Each row is a point. The points of each table are mixes of a few directions, plus a little noise. Count the directions of each table, and those that both share. Where both have some left over, give the other angles between the two spaces (their principal angles), to ten degrees, smallest first.

First (4 x 2):
[[ 10 -58]
 [ -7  42]
 [  9 -56]
 [-12  72]]
Second (4 x 2):
[[-14 -38]
 [-13 -34]
 [ 36  95]
 [ -8 -22]]
Directions: first 1, second 1, shared 0; angles 30

First (9 x 6):
[[ 89 -47 -29 -79 -48 -84]
 [-21  11   7  18  11  20]
 [-68  36  23  61  36  66]
 [-22  11   7  20  12  22]
 [-63  34  20  55  34  59]
 [ 84 -45 -27 -74 -45 -79]
 [ 25 -13  -8 -22 -14 -24]
 [-49  25  15  43  26  46]
 [ 25 -13  -8 -22 -14 -23]]
Second (8 x 6):
[[-18  42  -9 -81   2 -95]
 [ 30   6  -8 -41  45 -59]
 [ 58 -52  -8  14 -27  22]
 [-91  58  10 -13 -30  -6]
 [ -5 -18   6  46 -19  58]
 [ 73 -48  -8   8  13   4]
 [ 37 -33   7  62  50  61]
 [-83  46  11   4 -35  15]]
Directions: first 1, second 3, shared 1

First, 8 rows:
[[ 12  27 -12 -34  43  -8   1   8 -16 -41   8]
 [  1  -3 -16  93   3  -5 -34 -21 -26  18 -26]
 [ 18  -4  23  56 -13 -34 -32 -20 -16  42 -45]
 [-31 -14  35 -29 -48  27  10  17  11 -13   1]
 [-17   1  34 -10 -62  34   8  10  25   2   1]
 [ 58  16 -48 -26  53  -4  22  -6   3   1  28]
 [-48   8  11  11 -21  -5  -3  -3  39  19   8]
 [  8 -30 -28 -61  46  -4  28  13 -17 -29  25]]
Second, 9 rows:
[[-20  22 -28   3 -35 -33  38 -36 -19   2  36]
 [  5  -4   4   4   7   4   0  18   8  -3 -13]
 [  8 -23  37 -38  31  57 -95 -52 -12  16  14]
 [ -5  12 -19  17 -16 -28  46  21   4  -7  -4]
 [ -1   4  -7   8  -6 -11  19  11   3  -3  -4]
 [  3   5 -11  23  -4 -22  44  49  16 -11 -25]
 [ 12 -21  31 -22  30  44 -67 -17   0   9  -5]
 [ -8  21 -34  34 -29 -52  87  46  10 -15 -12]
 [  6 -17  27 -29  22  42 -71 -41 -10  12  12]]
Directions: first 6, second 2, shared 0; angles 70, 90

First, 9 rows:
[[ -5  -7  16 -11   4 -14   5 -12  -4  14   7   3 -20  12 -49 -14 -18  -8]
 [  1   2  24 -18 -12 -29  11 -17 -31  31 -24  26 -34  27 -72  11 -47 -35]
 [-20   3   6  21  -1  49  12   4  69  15   2 -23  20  -4  71  22  46  37]
 [  3 -11  28 -27  16 -20   4 -11 -27  11  24   6 -26  16 -87 -39 -24 -16]
 [ -5 -17 -60  16   0 -58 -34  -9  -3 -45   8  -7  -6 -25  -1 -19 -23   4]
 [-15   3 -16  25  -6  29   1   5  53  -2  -6 -18  21 -12  77  25  35  30]
 [ 21  11 -43  14  -3   1 -20  24 -26 -46  -6   0  34 -29  67   7  17   2]
 [ -3  13   7  12  -9  39  12  10  26  12 -15  -4  20   0  59  31  29  13]
 [ 23   6  37 -32  11   3  10   6 -58  10  10  18  -9  16 -64 -23 -14 -28]]
Second, 10 rows:
[[ -5   7  -1  44 -31  10 -13  75  62  -7 -40  24  18 -15  14 -40  -8 -27]
 [ 31 -35 -47 -44  -1 -73 -16 -61 -37 -57  30  -5 -10   3  -8   1  -8  18]
 [ 38 -22 -15 -43 -24 -44   1 -38 -26 -32   9  13 -10  22   4  14  -5  -6]
 [ 12  41 -26   5  26  24  -3  -6 -95  -4 -26  -2  34 -28  48  65  10  10]
 [-24  -6   9  13  -8  -3   3  -3  18  21  22 -12 -38  14 -13  -4 -17 -21]
 [ -2  16  24   1  14  33  12  14   7  22 -33  10  29  -7  -9   6  14  20]
 [-13   6  33  13 -15  14  12  25  49  35 -44  23   4   9 -30  -8 -11  -7]
 [-54  -6  -1  45  18  -3 -14  19  58  23   9 -19 -20 -17 -42 -43 -20   6]
 [-11  -8  27 -14  25  20  11 -15  21  17  21 -14   3   5 -28 -18  20  30]
 [ 27   6  -2 -20  -6  23   7  -9 -57 -18  51 -17 -10  14  63  26  26 -22]]
Directions: first 4, second 6, shared 3; angles 70

First (10 x 32):
[[-32  -7  45 -48   0   6   8 -19   4 -24 -39  75 -11 -17 -29  24 -42  42
  -17 -35 -18   5 -53 -37 -27   1  11  15 -16  33  30  33]
 [ 40 -63  12   0  11 -20 -38  -6  29   8  -8 -17 -39  49  -1 -39   4   1
   -9  35   0   7  80  81  -6 -38  14  -7 -17  34 -33  -2]
 [-17  76 -39  39   9  -1  22  28 -52  48  64 -85  63   6  35  23  60 -37
   15  16  15 -25   0   2  47  23 -61 -16  53 -76 -40 -31]
 [-20  17  18 -13  16  -9   2   2 -22  24  12 -12  18  21   2  18  15  10
  -10   3  -4 -13   1  20  10  -5 -34  -5  19 -12 -28   4]
 [-25 -12  54 -45  25 -17 -11 -11 -12  20 -11  19  -3  40 -15  17  -4  37
  -27   0 -16 -11   8  43  -6 -23 -30  -1   7  19 -33  24]
 [ 29 -49   2  -2  -9   0 -18 -11  36 -25 -27  25 -39  -1 -10 -29 -24   4
    0   4  -1  17  23  10 -21 -14  41   5 -31  38  18   5]
 [ 51   4 -86  74 -38  24   9  16  27 -30  16 -37  -5 -53  25 -39   8 -60
   42   9  26  19   7 -50   8  28  52  -1 -15 -23  46 -40]
 [ 52 -18 -72  56 -47  30   8   4  47 -58 -14  10 -28 -71   8 -42 -24 -44
   39  -8  19  31 -14 -74 -14  28  82  10 -39   6  77 -25]
 [-30  15  34 -29  21 -12   0  -2 -25  26   6  -1  17  28  -5  25  10  22
  -18  -1 -10 -15  -4  25   6  -9 -40  -3  20  -6 -32  13]
 [-48  37  32 -33  12   0  18  -3 -32  12   0  23  28  -2 -10  42  -3  26
  -14 -23 -12 -14 -48 -22   2   9 -36   3  20 -12  -5  18]]
Second:
[[ 70 -83  15  17 -46   5 -63 -39   0 -16  -8 -18 -79  10   2 -34 -34 -33
   21  28 -71  52  67  16 -15 -31  49 -13 -30 -24 -23  15]
 [-50  67 -10 -22  11 -16  75   5  14  11  35  51  38  11  -7  31  -7  43
  -23  28  80 -44 -86 -25 -10  19 -25  -3  24  45  54 -55]
 [  8 -63  15   5 -13  13 -59 -21  13 -16  -2  14 -19  -2 -30 -34 -18  -1
   22 -47 -47  33  41  -7 -23 -23  40  -5 -36 -16 -10   9]
 [ -4 -20 -13 -12 -11 -15 -32  37  -4 -20 -37 -21  -8 -23 -18   8  29 -39
  -17  -7 -20   1  10  17  -1   0  10  27  25  -8 -18  27]
 [ -7  70  -1  11  33   6  79 -13  -6  44  48  -2  34  30  32  13 -16  42
    5  28  62 -27 -22   7  14  27 -50 -25  -3  21  10 -41]
 [  1  -9  14   3   8  21 -40 -15 -22  -8 -17  -2   5 -20  11 -12  11   2
   19 -33 -47   9  21 -28  19 -22   4   3 -11 -29 -26  40]
 [ 21 -27  17  24  -8  13  15  -7  14 -13 -32  -8 -18   1  43   0  12 -19
    2  -4 -11  26 -11 -12  24   6  24  -4  -5 -10  33  24]
 [-44  60 -20   1  43 -13  83  40  23  38  30  -4  63  25 -10  21  10  25
  -20 -14  95 -37 -32  38  -7  54 -49  -2   9  38  24 -52]
 [  3   1 -12 -27 -16 -14 -55  11 -34 -21 -19  -8 -16 -31 -22   8  15 -24
   -7  22 -45 -13  15  -6   0 -30  -2  22  29 -16 -46  31]]
Directions: first 3, second 6, shared 0; angles 30, 30, 70

First, 9 rows:
[[ 21   7  12  -4 -28  15 -23  -6  69  17  19 -32 -17   9 -17  10  -4  -8
   67 -23 -26  38 -19 -46 -77 -20 -11 -33 -19  -8 -29   6]
 [ 22   2   4 -14  13  21  14  22 -28   9  -9   2  30  -9  23   7  -3 -14
  -18  19  10 -24  -6  -1  -7  16 -10  15  -4   3  -2 -17]
 [ 19   3   1 -22  33  22  19  19 -55   9 -17   0  29 -10  29   5   6  -9
  -20  19  23 -32  -3  13  15  26  -9  17  -5   8   5  -9]
 [ 18   5   2 -27  29  20   0  -1 -22  14 -10 -26  -1   1  10   8  14  -2
   32  -7  12  -1 -11  -3 -10  13 -11 -12 -19   6  -5  13]
 [ 21   0  10  16 -38  11  12  39  25   3  10  31  46 -11  16   7 -30 -24
  -49  33 -16 -20  -1 -20 -39  -5  -5  32  14  -9 -13 -50]
 [-15  -5  -7  10   7 -12  15   7 -35 -13  -7  29  15  -7  11  -8  -3   4
  -53  19  12 -24  14  27  48   9   9  26  17   3  18 -11]
 [-44  -4 -12  13   3 -37 -20 -48  16 -17   4 -12 -60  17 -37 -16  19  31
   37 -39  -2  37  12  18  41 -18  19 -31   2   1  15  46]
 [  3   1   2  -2  -5   2  -4  -3  13   3   3  -7  -5   3  -4   2   0  -1
   15  -6  -6   8  -4  -9 -14  -4  -2  -8  -5  -1  -5   3]
 [-44  -7 -10  28 -15 -41 -10 -30  17 -24   7  16 -35   9 -29 -16   4  23
   -9 -16  -7  19  18  21  46 -19  23  -5  17  -2  17  18]]
Second (11 x 32):
[[-33  -7   6  31  -1 -22  37  17 -21  -5 -12  32 -11 -11  23 -16   6   9
  -27  18 -10 -28   6  27  30  11 -11  37  19  -8  26 -19]
 [ -4  45 -13  14 -37 -21  -3  17   2  -1   6  31  11  19 -26  12  -3 -21
  -21   3  10 -12  10  -1  36  12 -13  -3   0   0 -21  -9]
 [-26 -44  -8  13   1 -19 -25 -43  24 -31  13   1 -15  -6 -19 -20 -13  31
  -27 -12  -9  32  18  14  15 -37  49  -4  25   1  24  18]
 [  0  31  -4  12 -28 -11   5  20   5   4   3  21   8  10 -10   9  -2 -18
   -8   6   1 -12   2  -5  12  10 -17   3  -2  -3 -16 -14]
 [ 14   8   4 -29  50  24  25  14 -63  19 -26 -20   3  -7  32   5  25  -4
   23   6  22 -28 -13  14  11  35 -25   6 -19   8   7   7]
 [  9 -27  -5  -9  -7   5 -43 -36  47 -14  21 -22  -2   2 -28  -2 -17  12
    6 -20  -8  45   4 -19 -30 -37  38 -29   4   3  -6  19]
 [  6  -8  18  -2  15  17  27  20 -11  17 -12  -9  -3 -14  35  -2   8  -1
   21  11 -11 -16 -15  -4 -32  12 -23  17  -6  -5   7 -14]
 [ 23  21 -16 -20 -18   4 -43 -17  25  -3  17 -13  13  20 -41  17 -10 -12
    7 -18  15  28   5 -21  -2 -12  15 -38 -12   8 -30  18]
 [ 23 -32   0 -60  95  42  -2 -29 -72   9 -26 -60  -4 -14  30  -2  27  21
   36 -13  33   2 -12  19   5  17  11 -16 -22  19  22  42]
 [ -3  23  11  24 -32  -7  27  37  12  13  -1  25   4   0  13   4  -2 -18
   -1  16 -16 -23  -7  -9 -15  12 -32  21   1 -11 -10 -32]
 [ -8  -9   6  26 -38 -12  -6   1  51  -7  17  14  -3  -1 -10  -5 -18   1
   -9   1 -27  15   2 -15 -29 -23   7   5  13 -10  -4 -16]]
Directions: first 3, second 4, shared 2; angles 50

First, 10 rows:
[[  3   3 -33 -19  33 -47  29  44  51 -52  61 -16 -70  15  52  16  18  16
   95 -14  48 -44 -28  43 -25  45 -43  22 -49 -30 -52  26]
 [  7  -9  16  10 -14  18  -7 -16 -22  10  -3  12  31   4  -4  -9   3  -8
  -23   4 -21   8   7 -10   8  -9  15  -9   4   9  17  -3]
 [  1  -4  15   9 -15  20 -11 -19 -23  20 -21   8  31  -4 -18  -8  -5  -7
  -38   6 -21  17  11 -17  10 -17  18 -10  17  12  22  -9]
 [ -9  15 -35 -20  32 -42  20  39  49 -32  25 -23 -69  -2  24  18   1  17
   65 -10  47 -27 -20  28 -20  28 -36  21 -22 -24 -42  13]
 [-13  12   3   1  -6  13 -14 -12 -11  29 -47  -5  12 -19 -38  -1 -20  -2
  -46   6  -8  25  13 -22   9 -25  14  -5  35  11  18 -17]
 [  1  -5  17  10 -16  23 -12 -21 -25  21 -22  10  35  -3 -19  -9  -5  -8
  -40   6 -24  18  12 -18  12 -19  20 -11  18  14  24 -10]
 [ -7   7  -4  -3   2  -1  -3   1   3   7 -15  -5  -6  -8 -12   2  -8   2
   -9   1   4   6   2  -5   1  -6   0   1  11   1   1  -5]
 [ 15 -18  21  13 -17  18  -3 -17 -25   1  16  19  38  15  11 -11  13 -10
  -11   3 -26   1   4  -3   7  -1  14 -10 -10   8  15   3]
 [ -3   4  -5  -3   4  -5   1   4   6  -1  -3  -4  -9  -3  -2   3  -3   2
    4  -1   6  -1  -1   1  -2   1  -4   2   1  -2  -4   0]
 [  5  -5   4   3  -3   3   1  -2  -4  -3   9   5   7   5   6  -2   5  -2
    3   0  -5  -3  -1   2   0   3   1  -2  -6   1   1   3]]
Second, 9 rows:
[[ 24 -26  17  11 -12   7   8  -7 -16 -21  50  21  26  27  38 -10  27  -8
   23  -1 -18 -17  -6  13   0  18   3  -6 -35  -1   1  16]
 [-26  28 -17 -10  10  -4 -11   4  12  27 -59 -22 -23 -32 -46   9 -31   7
  -33   2  16  23   9 -17   2 -23   0   5  43   3   3 -19]
 [ 21 -24  25  15 -19  20  -1 -18 -28  -4  28  23  43  21  20 -14  20 -11
   -5   3 -29  -4   2   0   7   4  15 -12 -19   8  15   7]
 [ 19 -21  16   9 -10   8   4  -8 -15 -14  37  17  25  22  28  -9  21  -7
   14   0 -17 -12  -4   8   1  12   5  -6 -25   1   3  11]
 [  4   1 -22 -13  23 -33  21  30  36 -38  46 -10 -48  12  39  11  14  11
   68 -10  33 -32 -20  31 -18  33 -30  15 -36 -20 -36  19]
 [-24  26 -17 -11  11  -7  -8   6  15  22 -51 -21 -26 -28 -39  10 -27   7
  -25   2  17  18   6 -14   1 -19  -2   6  36   1   0 -17]
 [-23  24  -7  -5   1   7 -16  -7  -1  35 -66 -15  -4 -31 -52   5 -31   2
  -50   5   3  30  14 -25   8 -31  10  -1  48   9  15 -23]
 [  8 -10  16  10 -14  17  -6 -15 -21   9  -1  12  30   5  -2  -8   4  -7
  -20   4 -21   8   6  -8   8  -8  14  -9   2   8  16  -2]
 [  0   2 -11  -7  11 -16   9  14  17 -15  17  -6 -24   3  14   6   4   6
   28  -4  16 -13  -9  13  -8  13 -14   7 -13  -9 -16   8]]
Directions: first 2, second 2, shared 2

First, 8 rows:
[[ 59  27  43 -64 -19  16 -67  18  32 -48   2   4 -13 -27 -52  33  -7  59
  -24  47  47 -45 -21  57 -89  44 -32 -18  49   3 -35  28]
 [-10   0 -34   8  27 -23   4  38  -2 -20  -7 -19  20  13   1  26 -24   2
  -17 -31 -59   8 -10  21  16   1  -1 -19  -5   3  11  12]
 [  4  -4 -40 -26  34 -33   6  22   4 -31   2 -28  12  18 -18  24 -39  -2
  -20 -13 -44  -5  -1  43   9  10  -5 -15  29   2  -5  46]
 [ 35  25  17  -6  -1  25 -48  33  28 -39   3   0 -10 -23 -26  17  13  47
  -27   2 -15 -27 -38  50 -27  58  -1 -13 -29 -13  -5 -27]
 [-10 -26 -33 -15  17 -21  44 -49  -3  15  24 -16 -14  13  -2 -38 -14 -43
   12   9   7   2  28   5  44   1  17  27  18 -11  -6  27]
 [-44  -7  -3  54  -6   2  25   5 -28  38 -21  13  17  10  43  -2  15 -22
   19 -32 -16  35   7 -63  27 -49   6   0 -32  13  25 -33]
 [-19 -34   5 -23 -23 -10  54 -95 -19  56  20  10 -23  11  14 -61   5 -62
   47  44  83  12  58 -56  21 -46   6  48  48   0 -16  29]
 [-19  18  40  71 -32  45 -17  27 -11  26 -24  33   8 -16  38   4  51  19
    9 -27  -5  18 -25 -57  -4 -19   4 -10 -73   7  26 -83]]
Second:
[[-13 -13  24  35 -28  30  21 -51  -6  46  14  23 -22 -11  24 -54  43 -26
   29  11  44   9  13 -48  27  -9  23  35 -38 -13   7 -48]
 [ 11   9 -20 -29  24 -26 -19  43   5 -38 -11 -20  19   9 -20  45 -36  22
  -24  -9 -37  -7 -11  41 -23   8 -19 -29  31  11  -7  39]
 [  4   3  -6 -10   7  -9  -6  14   2 -13  -4  -7   6   3  -7  15 -11   8
   -8  -4 -12  -2  -4  14  -8   2  -7  -9  11   3  -2  14]
 [ 16  13 -27 -39  31 -34 -25  59   8 -53 -15 -26  26  12 -27  61 -49  31
  -33 -13 -51 -11 -14  55 -31  12 -26 -39  44  15  -8  55]
 [-16 -14  28  41 -32  37  26 -60  -8  55  15  26 -27 -14  29 -63  50 -31
   34  14  53   9  15 -56  33 -10  27  40 -45 -15   8 -56]
 [  6   5 -10 -15  12 -13 -10  22   3 -21  -5 -10  10   5 -10  23 -19  12
  -13  -5 -20  -5  -6  21 -11   3  -9 -15  17   6  -4  21]
 [-21 -19  39  55 -43  49  34 -82 -11  75  20  36 -36 -18  39 -87  68 -44
   47  19  72  14  20 -78  45 -15  37  55 -61 -20  11 -77]
 [ 14  14 -25 -38  30 -33 -25  56   8 -52 -14 -25  25  13 -26  58 -46  29
  -32 -12 -49  -9 -14  54 -31   9 -25 -38  42  13  -8  54]]
Directions: first 4, second 1, shared 1

First, 8 rows:
[[ 12   8 -45   1  16   9 -34  -8   7  39 -26   3 -23   8   2  83 -12 -13
  -22 -39 -47  36   0 -20  -6  26 -21  35  69 -18  21 -23]
 [  1  -3  18   6   4  -6 -10  22 -16   5  -8  37 -11  10  23  38  -4  20
   33   5 -36 -17  14  -7 -41 -21 -37  46  17  12  36 -11]
 [-22  -6  64  24   7   8 -14  52  19  10  -4  18  -2 -27  -2  15  23  25
  -23  11  36  34   3  -4  29  -6  -9 -15 -26 -21  -9  11]
 [-25  31  17  -7  -9  11  20  -4  34  -8  20  -1  23   4 -11 -34  -4  13
  -14  17  30   8   8  16   5  -7  18 -67   0 -11 -26  30]
 [  3 -61 -61   5  -1   2  -1 -25   2   6 -13  -4 -16  17  24 -83   0 -13
  -10   6   6 -30  32   9  33  37  13  21  -8  38   7 -26]
 [ 48  86 -11 -57 -25 -23   8 -76 -49 -93  27 -39  27 -21  16  12 -35 -51
   67 -86 -32 -46 -90  27  -6 -37  74  12  -9   3  28  18]
 [  8 -95  -1  30   8 -16  17  28 -34  18 -12 -10 -20   3 -15 -59  32   5
    2  58  26 -29  29 -15   5  11 -32  39 -68  34 -17 -29]
 [-24  40  18  -2   1  15  16  10  38  21  15  -7  20   7 -39  28   1  15
  -33  23  17  42   5  -3 -16  -6  -8 -72  24 -34 -39  31]]
Second:
[[  7  -5 -85 -30  -2  31 -47  -5  27   2 -22 -51 -18 -12 -61  32  13 -53
  -40 -47  12   4   6 -42  38  56  15 -34  -1  14 -30 -42]
 [-15 -35  35  21  14 -30  52 -11 -14   9  13  30  20   6  26 -57  -2  12
   12  47 -14 -29   5  39  -9 -21 -19  19  -6   8   9  21]
 [  2  13  19   3  -4  -1   2   6  -5  -4   3   9   0   2  14   5  -4  13
   10   1  -2   7  -4   2 -10 -12   1   7   3  -7   6   7]
 [  0 -34 -88 -27   6  18 -28 -16  26  13 -22 -46 -11 -13 -66   1  16 -63
  -45 -32   9 -14  11 -28  46  61   6 -33  -7  25 -33 -41]
 [ -7   8  84  29   1 -29  48   6 -25  -5  23  50  18  12  61 -28 -13  54
   39  47 -12  -3  -5  40 -39 -56 -15  34   2 -14  29  42]
 [ 16  76  42   0 -23  21 -36  31  -9 -22   4   8 -16   7  33  71 -12  46
   27 -28   6  50 -17 -22 -35 -32  17   8  14 -34  19  16]
 [-14 -29  61  30  12 -40  64  -8 -20   8  18  44  24   9  44 -61  -7  29
   25  59 -15 -28   4  49 -21 -39 -23  28  -6   3  19  34]
 [  9   7 -66 -27  -5  30 -48   0  21  -1 -18 -42 -18  -9 -48  39   8 -39
  -30 -46  12  13   3 -40  27  43  16 -28   1   8 -23 -35]]
Directions: first 6, second 2, shared 0; angles 30, 40

First, 9 rows:
[[ 19 -25 -27  25  26 -32 -37  31  -9 -19  37   0   2   5  -1   5 -33  24
    3 -11 -21  22  -8   7 -15   1 -20  14  30  14  13 -16]
 [  1   8   0  32  -1  25 -34 -10 -16 -20   8  14  14 -33  23  23 -22  10
    6  42   5  28  -3   4  26 -43 -34  21  18   3 -16  19]
 [ -3  13  -3  21   3  13 -17  -5 -16 -11   5  11   4 -21  13   9 -14  14
    3  30   2  22   0   0  18 -21 -18   4   8   8 -10   8]
 [-31  44  -4  15  11  29  20 -42 -24  26 -39  21 -25 -13  10 -23  10  21
   10  37  16  24  16 -12  30  11  -1 -30  -1  19 -19  11]
 [-24  16  12 -29  -9  15  50 -33  13  42 -50  -1 -21  20 -12 -29  40 -17
    3 -15  16 -26  14  -9   0  35  31 -30 -21  -4  -4   3]
 [ 11  13  26 -16 -30   9  -1  18   0 -35  25  -7  26 -25   7  26  -1 -16
  -18  17   1  -9 -11  -3   8 -35   6   9 -33 -15  -2   3]
 [ 17 -46  -9 -20   7 -37   3  26  28   9  11 -20  -1  40 -23  -7   6 -15
   -1 -59 -14 -30  -5   8 -40  31  14   9   9 -10  23 -19]
 [ 12 -40  -4 -10   2 -17  -4  10  25   9   1 -13   4  26 -12   1   4 -18
    3 -39  -5 -24  -3  10 -25  13   2  17  15 -12  12  -4]
 [ -3  15   8 -17  -9  -3  19   5  -1  -2   1  -5  -2   1  -6  -5  11  -3
   -9  -3   0  -8   0  -7  -2   8  18 -15 -24  -1   3  -6]]
Second:
[[ -1  -2  -6  13   7   4 -11  -5  -5   1  -1   5  -1  -4   5   1  -7   7
    5   8   1  10   1   2   5  -5 -12   5  13   4  -4   4]
 [  0   0  -2   4   2   1  -3  -1  -1   0   0   2   0  -1   1   0  -2   2
    2   2   0   3   0   1   1  -2  -3   1   4   1  -1   1]
 [ -2  -3 -12  26  14   7 -21 -10  -9   1  -3  11  -3  -8  10   2 -15  14
   11  16   1  21   2   4  10 -10 -23  10  26   9  -7   8]
 [ -2  -3 -13  28  15   8 -23 -10 -10   1  -3  11  -3  -8  10   2 -16  15
   11  17   1  22   2   4  10 -10 -24  10  27   9  -8   9]
 [  2   4  15 -33 -17  -9  26  12  12  -2   3 -13   3  10 -12  -3  18 -17
  -13 -20  -1 -26  -3  -5 -12  12  28 -12 -32 -11   9 -10]
 [  6  12  45 -95 -51 -26  77  35  34  -5  10 -39  10  29 -35  -8  53 -50
  -39 -57  -4 -75  -8 -15 -36  36  83 -35 -94 -31  26 -29]
 [ -1  -3 -10  22  12   6 -18  -8  -8   1  -2   9  -2  -7   8   2 -12  11
    9  13   1  17   2   3   8  -8 -19   8  21   7  -6   7]
 [ -2  -4 -16  35  18  10 -28 -13 -12   2  -3  14  -4 -11  13   3 -19  18
   14  21   2  27   3   5  13 -13 -30  13  34  11 -10  11]]
Directions: first 4, second 1, shared 1
